Each row is a point. The window is the flat piece filled in between its corners: a triangle in 3 columns, a solid with four corners in 4, and so on. A path goes straight from each point to the next, and from the last back to the first. After which points does the path pass through the window?

Window, 4 rows:
[[-0.03 -0.57 -0.28  0.10]
 [-0.46  0.26  0.85 -0.38]
 [ 0.16 -0.04  0.45 -0.29]
 [ 0.42  0.17 -0.45 -0.16]]
Path:
(1): [ 0.29 -0.39 -0.61 -0.35]
(2): [ 0.03 -0.18  0.08 -0.68]
(3): [0.23 0.02 0.48 0.20]
(4): [0.17 0.03 0.62 0.18]
(5): [ 0.12 -0.12  0.14 -0.76]
(6): [-0.26  0.26  0.66 -0.74]
(7): [0.01 0.41 0.78 0.01]
(8): [0.11 0.06 0.40 0.28]
(9): [ 0.12 -0.25  0.02 -0.38]
(10): [-0.32  0.04  0.58 -0.73]
(11): [-0.43  0.33  0.81  0.05]
(12): [0.25 0.37 0.00 0.18]
(13): [ 0.17 -0.09 -0.17 -0.45]
(14): [-0.36 -0.07  0.27 -0.64]
(15): [-0.16  0.05  0.50  0.10]
(16): [ 0.69 -0.09 -0.38  0.47]
Through the window after points: 2, 4, 8, 10, 12, 14

Window:
[[-0.92  0.07  0.51  0.73 -0.03  0.16]
 [-0.44  0.51  0.17 -0.06  0.44  0.30]
 [-0.77  0.03 -0.67 -0.12  0.23 -0.01]
 [ 0.03 -0.33  0.15  0.68 -0.44  0.12]
 [ 0.58 -0.52 -0.54  0.08  0.74 -0.09]
 [ 0.04 -0.36  0.64 -0.50  0.05  0.12]]
Path:
(1): [-0.39  0.03  0.23  0.04  0.36  0.63]
(2): [-0.79 -0.29 -0.60 -0.25  0.28  0.50]
(3): [-0.56  0.15 -0.37  0.04  0.16 -0.26]
(4): [-0.24 -0.16  0.12  0.21  0.07 -0.36]
(5): [-0.42 -0.32  0.08  0.45  0.08  0.37]
(6): [-0.51 -0.29  0.04 -0.12  0.26  0.59]
(7): [-0.42  0.19  0.26 -0.41  0.34 -0.37]
(8): [-0.31  0.35  0.18 -0.03  0.26  0.04]
Through the window after points: 2, 8

Window:
[[ 0.15 -0.52  0.41  0.44  0.27  0.99  0.81 -0.62]
 [-0.11 -0.13  0.67  0.40 -0.01 -0.25 -0.13  0.27]
 [ 0.08 -0.43  0.53  0.08  0.65  0.24  0.45 -0.55]
 [-0.12 -0.36 -0.24  0.08  0.20  0.00 -0.33 -0.05]
 [-0.42  0.27 -0.20 -0.54 -0.15 -0.09  0.34  0.72]
 [ 0.60 -0.99 -0.50 -0.20 -0.43 -1.11  0.22  0.11]
 [-0.31  0.45 -0.26  0.14  0.16 -0.11  0.25  0.08]
 [ 1.12 -0.13  0.24  0.55  0.46  0.21 -0.61  0.36]]
Path:
(1): [ 0.07 -0.54 -0.19  0.33  0.34 -0.07  0.31  0.28]
(2): [-0.18 -0.39 -0.06  0.41  0.62 -0.04  0.24  0.63]
(3): [ 0.04  0.29 -0.21 -0.14 -0.21 -0.23  0.15 -0.07]
(4): [-0.09  0.31  0.03 -0.35 -0.17 -0.14 -0.07 -0.35]
(5): [-0.22 -0.10 -0.20  0.38  0.46 -0.01  0.59  0.59]
(6): [-0.67 -0.61 -0.09  0.28  0.24 -0.22  0.40  0.32]
(7): [-0.02 -0.13 -0.14 -0.43 -0.17  0.13  0.30 -0.52]
(8): [ 0.14 -0.14  0.11  0.11 -0.12  0.04 -0.08 -0.06]
Through the window after points: 2, 4

Window, 9 rows:
[[ 0.26 -0.17 -0.42  1.21 -0.25  0.20 -0.34 -0.14  0.45]
 [ 0.21 -0.34 -0.09  0.17 -0.17 -0.32 -0.62  0.36  0.13]
 [ 0.01 -0.28 -0.69  0.94  0.08 -0.17  0.20  0.41  0.18]
 [-0.06 -0.11  0.46 -0.05 -0.62  0.04  0.15  0.07  0.12]
 [ 0.01 -0.37  0.03 -0.01 -0.01 -0.19 -0.14 -0.52 -0.03]
 [-0.50  0.52 -0.10  0.06 -0.60 -0.63 -0.41 -0.20  0.08]
 [ 1.12 -0.07 -0.61  1.11 -0.15 -0.24  0.42  0.25  0.19]
 [ 0.36  0.82  0.29 -1.10  0.48  0.45 -0.06  0.66 -1.19]
 [-0.19 -0.59 -0.61 -0.06 -0.74  0.05 -0.53 -0.18 -0.06]]
Path:
(1): [ 0.02  0.04 -0.36 -0.56 -0.11  0.18 -0.33  0.09  0.76]
(2): [-0.33 -0.26  0.05  0.03 -0.39 -0.22 -0.53 -0.05 -0.68]
(3): [ 0.01  0.02  0.20  0.09 -0.44 -0.20 -0.23  0.09 -0.49]
(4): [ 0.04  0.08 -0.23 -0.38  0.02 -0.10 -0.09  0.01  0.21]
(5): [ 0.20  0.14 -0.12  0.16  0.02 -0.01  0.13  0.02  0.26]
(6): [ 0.27 -0.11 -0.03  0.57 -0.13 -0.19 -0.13  0.05 -0.27]
(7): [-0.07 -0.27  0.17  0.64 -0.18 -0.20 -0.09  0.07 -0.62]
(8): [ 0.30  0.02 -0.62 -0.12  0.01 -0.08  0.10  0.20  0.43]
(9): [ 0.45  0.23 -0.45  0.23  0.38  0.12 -0.04  0.08  0.53]
(10): [ 0.09 -0.20  0.16  1.22 -0.54 -0.15 -0.09  0.24 -0.58]
(11): [ 0.20 -0.22  0.02  0.41 -0.45 -0.05 -0.24  0.00 -0.25]
(12): [ 0.27 -0.03 -0.54 -0.03 -0.14  0.05 -0.08 -0.07  0.79]
Through the window after points: none

Window:
[[ 0.11  0.05 -0.35  0.44 -0.20  0.43  0.52  0.55 -0.01 -0.34  0.04]
 [ 0.43 -0.38 -0.34 -0.10 -1.08  0.34  0.29 -0.26  1.01 -0.42  0.35]
 [-0.11 -0.39 -0.24 -0.04 -0.53  0.46  0.97  0.33 -0.22  0.25 -0.35]
 [-0.54  0.73  0.88 -0.04  0.44 -0.55  0.44 -0.08 -0.49 -0.30 -0.36]
 [-0.68  0.54  0.03 -0.49  0.32  0.19 -0.23  0.20 -0.29 -0.09 -0.49]
 [ 0.18 -0.62  0.46 -0.12 -0.11  0.95  0.46  0.84 -0.19  0.08 -0.48]
 [ 0.41 -0.92  0.06  0.21 -0.14  0.06  0.12  0.62 -0.51 -0.06 -0.59]
 [ 0.08  0.39  0.03  0.54  0.67 -0.15  0.11 -0.45  0.07  0.23 -0.26]
 [ 0.15  0.07 -0.37 -0.07  0.55  0.06  0.39 -0.35 -0.05 -0.06  0.62]
 [ 0.15  0.18 -0.32  0.51 -1.02  0.22  0.11 -0.85  0.52  0.00  1.26]
 [ 0.17  0.80  0.04 -0.20  0.37 -0.40  0.04  0.10  0.00  0.38  0.16]]
Path:
(1): [-0.12 -0.31 -0.24  0.32 -0.38 -0.04  0.11 -0.01  0.25  0.20  0.48]
(2): [-0.60 -0.44 -0.28  0.20 -0.12  0.18  0.60  0.60  0.21  0.19 -0.33]
(3): [ 0.65  0.38  0.19 -0.28 -0.45  0.34  0.67 -0.42 -0.64  0.01  0.02]
(4): [ 0.08  0.20 -0.03 -0.05  0.13  0.32  0.38  0.08 -0.33 -0.16 -0.28]
(5): [-0.32 -0.02  0.18  0.31  0.07  0.08  0.15  0.43 -0.15  0.14  0.04]
(6): [-0.76 -0.27  0.28  0.05  0.32 -0.32  0.19  0.24  0.37 -0.01  0.49]
(7): [ 0.43  0.36 -0.15 -0.05 -0.19  0.23  0.38 -0.35 -0.27  0.03 -0.06]
(8): [ 0.39  0.29 -0.32  0.20 -0.58  0.33  0.28 -0.39  0.29 -0.24  0.48]
(9): [-0.42 -0.23 -0.08  0.52 -0.45 -0.02  0.14 -0.34  0.22  0.30  1.05]
(10): [-0.11 -0.45 -0.08  0.67 -0.27  0.11  0.38  0.37  1.07  0.13  0.54]
(11): [ 0.09  0.26 -0.26  0.09 -0.05  0.39  0.39  0.31 -0.42 -0.33 -0.17]
(12): [ 0.38 -0.07  0.00 -0.01 -0.43  0.42  0.16 -0.08 -0.35 -0.17 -0.13]
(13): [-0.28 -0.43 -0.14  0.16  0.01  0.09  0.26  0.23  0.20 -0.11 -0.07]
(14): [-0.61 -0.36 -0.11  0.14 -0.23  0.34  0.27  0.36  0.23  0.55  0.22]
(15): [ 0.32  0.07  0.14  0.05 -0.15  0.34  0.43  0.19 -0.15 -0.22 -0.12]
(16): [ 0.44  0.21 -0.05  0.16 -0.72  0.58  0.54 -0.41 -0.11 -0.25  0.22]
Through the window after points: 2, 8, 10, 14, 16

Window:
[[ 0.47  0.22  0.28 -0.43  0.17  0.23  0.76 -0.06  0.34  0.43  0.44 -0.27]
 [-0.50 -0.56 -0.17  0.36  0.04  0.60 -0.31  0.00  0.43  0.28 -0.71 -0.39]
 [-0.91 -0.58 -0.05  0.40  0.41  0.10  0.46  0.28  0.43  1.00 -0.43  0.05]
 [ 0.04  0.08 -0.10 -0.16 -0.18  0.32 -0.16 -0.22 -0.88 -0.89 -0.39  0.12]
 [ 0.20  0.26  0.52  0.10 -0.78  0.15  0.41  0.17 -0.02  0.02  0.17  0.05]
 [ 0.55  0.01  0.24 -0.04 -0.33 -0.16  0.24  1.06 -0.11 -0.30  0.43 -0.20]
 [ 0.11  0.12 -0.05  0.10 -0.24 -0.14  0.27 -0.28 -0.02 -0.27  0.70 -0.28]
 [ 0.49  0.13  0.48 -0.44 -0.12 -0.42  0.50 -0.11  0.60 -0.53  0.39  0.15]
 [ 0.38  0.70 -0.02  0.04  0.00 -0.39 -1.11 -0.16 -0.68 -0.36 -0.51 -0.01]
 [-0.78  0.39 -0.25  0.40  0.52  0.48 -0.18  0.06  0.50  0.06 -0.53  0.01]
 [-0.22  0.39  0.21 -0.55 -0.31  0.20 -1.25 -0.16 -0.95 -0.85 -0.04  0.09]
 [ 0.52  0.19 -0.26 -0.66 -0.73 -0.20  0.76  0.24  0.35 -0.03  0.58  0.07]]
Path:
(1): [ 0.12  0.34  0.04 -0.59 -0.44 -0.29  0.30  0.09  0.03  0.00  0.04 -0.53]
(2): [-0.65 -0.02  0.17 -0.27 -0.36 -0.38  0.19  0.02  0.31 -0.30 -0.56 -0.59]
(3): [ 0.20  0.15 -0.03  0.18  0.26  0.48 -0.23  0.29 -0.13  0.22  0.00  0.43]
(4): [ 0.43 -0.39 -0.06 -0.10  0.36  0.41 -0.41  0.08 -0.03 -0.14  0.53  0.51]
(5): [-0.47  0.27 -0.02 -0.06 -0.08 -0.11 -0.24 -0.04 -0.19 -0.09 -0.43 -0.28]
(6): [-0.29  0.08  0.00  0.14 -0.06 -0.10  0.08  0.06  0.15 -0.07 -0.39 -0.46]
(7): [-0.08  0.30  0.10  0.07 -0.06  0.62  0.00  0.06  0.08 -0.04  0.06  0.41]
(8): [ 0.39  0.02 -0.08 -0.04 -0.44  0.21  0.42  0.20  0.25 -0.10  0.43  0.46]
Through the window after points: 6, 8
